Rows are points. Examples show where two turns around zero, p and q, send a point. Where does a point land after both, in the order given? Backwards means that the second turn is done in reverse. Each puzzle has new turns, and all numbers are rounded.

Turn p:
[  2 -73 -32] -> [-35 -57 -43]
[ 0 60 10] -> [25 52 20]
[14 58 14] -> [38 44 18]
[-24   0  23] -> [-15   0  30]
[-30 -31 -37] -> [-49  -8 -28]
[ 39 -15  22] -> [ 35 -32   3]
Turn q:
[-46 -26 -76] -> [ -5 -67 -64]
[ 15 -13  39] -> [17 11 39]
[ 7 19 52] -> [-14  28  46]
[ 2 25 26] -> [-19  23  20]
[ 22  -4 -41] -> [ 21   5 -42]
Where do these land?
p, then q: [ -7 -28 -30] -> [ -4 -34 -23]
p, then q: [-13  45  17] -> [-25  39  19]
q, then p: [ 41 -44 -41] -> [ 43 -13 -57]
q, then p: [-21  27  53] -> [-15   8  61]

Turn p:
[ 51 -23  19] -> [ 42 -36  20]
[-47   1 -48] -> [-59   5 -32]
[26 15  0] -> [ 27  -3 -13]
[ 40 -43  -8] -> [ 15 -56  12]
[-35  12   2] -> [-24  28   0]
[-34  38  36] -> [ 0 61 12]
Turn q:
[-19 -41   9] -> [-19 -42  -3]
[ 53  28 -34] -> [61 30 12]
[ 16  34 -44] -> [ 42  32 -23]
[-15   2  45] -> [-43   4  20]
[-34 -23  24] -> [-40 -24  -5]
Where do these land?
q, then p: [-18  30 -15] -> [ -3  10 -37]
p, then q: [ 38  34 -20] -> [55 -3 -3]
p, then q: [-27 -25 -24] -> [-28 -18 -29]
p, then q: [-24 -26  76] -> [-56  31  54]
p, then q: [ 31 -13 -17] -> [ 18 -32   6]

Turn p:
[-18  18  15   4] -> [16 15 20  2]
[-15  15 -12 -30] -> [ 11  28 -16 -18]
[11 18 -7  6] -> [ 15  -1 -10  15]
[ 49 -62  27  18] -> [-34 -77  10 -10]
[-27  11 -23   2] -> [-7 35 -5 11]
Turn q:
[ 13  -8  -8 -26] -> [  4 -27  11 -10]
[19 42  7 17] -> [ -2  38  25 -20]
[-76 -17  -4   5] -> [-27  -2 -72  14]
[ 23 -19 -16   1] -> [ 29 -14   9   5]
[21  3 21  4] -> [-4  7 27 11]
Where do these land?
p, then q backwards: [-27   0  25  41] -> [40 -2 38  3]
q, then p: [ 23  -6 -57  -5] -> [  2 -42 -39 -24]
p, then q: [-34  20  -4 -23] -> [-15  12  21 -36]
p, then q: [-1 35 24 -4] -> [ 7  2 42  3]
q, then p: [ 37 -34  -7   7] -> [ -2 -49  11  10]
q, then p: [ 15 -30   3 -30] -> [-33 -24  17 -10]
q, then p: [-14  14  16  14] -> [12 23  4 12]

Turn p:
[ 19 -76  17 -21  46  -6] -> [ 10 -33  61 -24  29 -51]
[-36   9  10  25  -7  46] -> [-11  35  15  17  23  43]
[-35  -8 -42  -2 -21  72] -> [-10  23  32 -32  -2  78]
[ 38  20   1  16  -2 -17] -> [ 19 -13 -15  28 -26 -12]
[ -9  14 -25  15  22 -13] -> [ 21 -18 -23  -1  17  15]
[ 58  -3  25  -2  -1 -38] -> [ 10 -22  -3  25 -33 -56]
[ 27  -3  35 -45   4 -31] -> [  0   9  -5 -14 -17 -66]
[-57  22 -10 -22  -1  51] -> [ -5  55   0 -34  23  47]
[ -4  25 -10  36 -40 -63] -> [-34 -34 -63  34 -14   2]
Turn q:
[ -9 -21 -11 -32   9 -47] -> [-53 -18   2  -3 -28  -7]
[-13 -43   6  -4  39 -22] -> [-33 -51 -12  15   3   2]
[-59  13  23  18  12 -27] -> [-39  20 -26  45  22  15]
[ 13   4  24   1  26 -59] -> [-49 -11  23  20  16 -36]
[ 38  18  17  32 -38  51] -> [69 23 34 -8 22 10]
[ 19  37 -11  -5  -2  61] -> [ 54  24 -19 -39  16  -7]
[-21 -23 -60   4   7 -24] -> [ -9 -17 -29  22 -58 -10]
[ 32  15  13 -13 -54  67] -> [ 60  30  28 -50   9  32]
Where do these land?
q, then p: [-15  33   7  25 -19   1] -> [ 28  10 -23  28  -5  11]
q, then p: [ 26   8 -32  27  43  20] -> [  8 -61  -6  -2 -19 -24]
p, then q backwards: [ 19  20 -16  -5 -36   3] -> [-20 -14 -35 -12 -18  -7]
p, then q: [-26 -35   3  42 -55  63] -> [ 26  24 -31  14  66  62]
p, then q backwards: [ 37 -51   6  -4  49 -34] -> [ 73 -15   1  20  41  -2]
q, then p: [ 17  18  55 -58  32 -31] -> [ -3  25 -20 -48  69 -29]
p, then q: [ -9  23  46 -58  10 -38] -> [-53  31  -7   4 -37 -50]
q, then p: [-33 -13 -61   3  -6  23] -> [-13 -22   3  -8 -55  42]
p, then q: [-16  -3  -8  29 -17  -6] -> [ 17 -11 -24  14   1  17]

Turn p:
[-37  14  -9   9   7 -16] -> [-32  -5 -22  -1   4  22]
[-38 -17 -26  -7   2 -16] -> [-32 -11 -22 -33  -6   2]
[ -5   0 -18  -3 -26 -11] -> [-17   7   9 -12 -24   4]
[ 5 15 -5 24 11 11] -> [ 2 25 -9 13 14  6]
[-22   1  18  -4 -27 -21] -> [-18 -24  -2  12 -30   8]
[ 48 -10 -29 -31  18   0] -> [ 14  10  45 -33  26 -21]
[32 12 36 -9  5 49] -> [65  3 10 22  8  6]
[-22  -1  20   4  -2 -33] -> [-28 -28  -8  18  -6   0]
[ 38 -15  14  17  13  38] -> [ 46  22  -2  14  14 -27]
Turn q:
[ 30 -16   0  24  16  76] -> [ 15  43 -65 -30 -24   0]
[  5  -6   6 -55  -2  21] -> [-37 -16 -28   9  -9 -32]
[-26  39   8  20   2  -5] -> [ 2 21 23 -9 40  1]
[  0  -2   7  18 -22 -15] -> [12 12 23 13 -8  3]
[  3 -11   2  -9   1 -21] -> [ -6 -18  12   6 -10   6]
[-19 -18   5 -30  10 -11] -> [-30 -23  -5  17   3   9]
[-20   5 -34  21  -8 -20] -> [ 35 -12  12  15  24  12]
[ 27   9   7   9   3 -24] -> [  7  -7  27 -21 -16  -2]
Where do these land?
q, then p: [-25   4   2  18  13 -11] -> [ 25   1 -13   4  21   7]
q, then p: [-13  40 -20   3   2  40] -> [-25   2  24 -14  48   7]
p, then q: [ 19 -48   1  -1 -26  -4] -> [  0 -20  45  23 -18  -9]
q, then p: [ 11  42 -26 -30 -13 -19] -> [-24 -37  10   7  16 -40]
q, then p: [-27   9  30 -14   4 -23] -> [  3 -22 -39  15   7  12]
q, then p: [  5   8  -9 -15  -4  -9] -> [ -9 -11  -1   1   0 -17]
q, then p: [ 34   6   4  33 -22 -19] -> [ 20 -10  37  30 -20  -1]
q, then p: [-24 -26   5  -6  39  23] -> [  8  22 -28 -40   6  20]
q, then p: [ 22 -35  13  11   8  21] -> [  5  23  10 -17 -33  21]
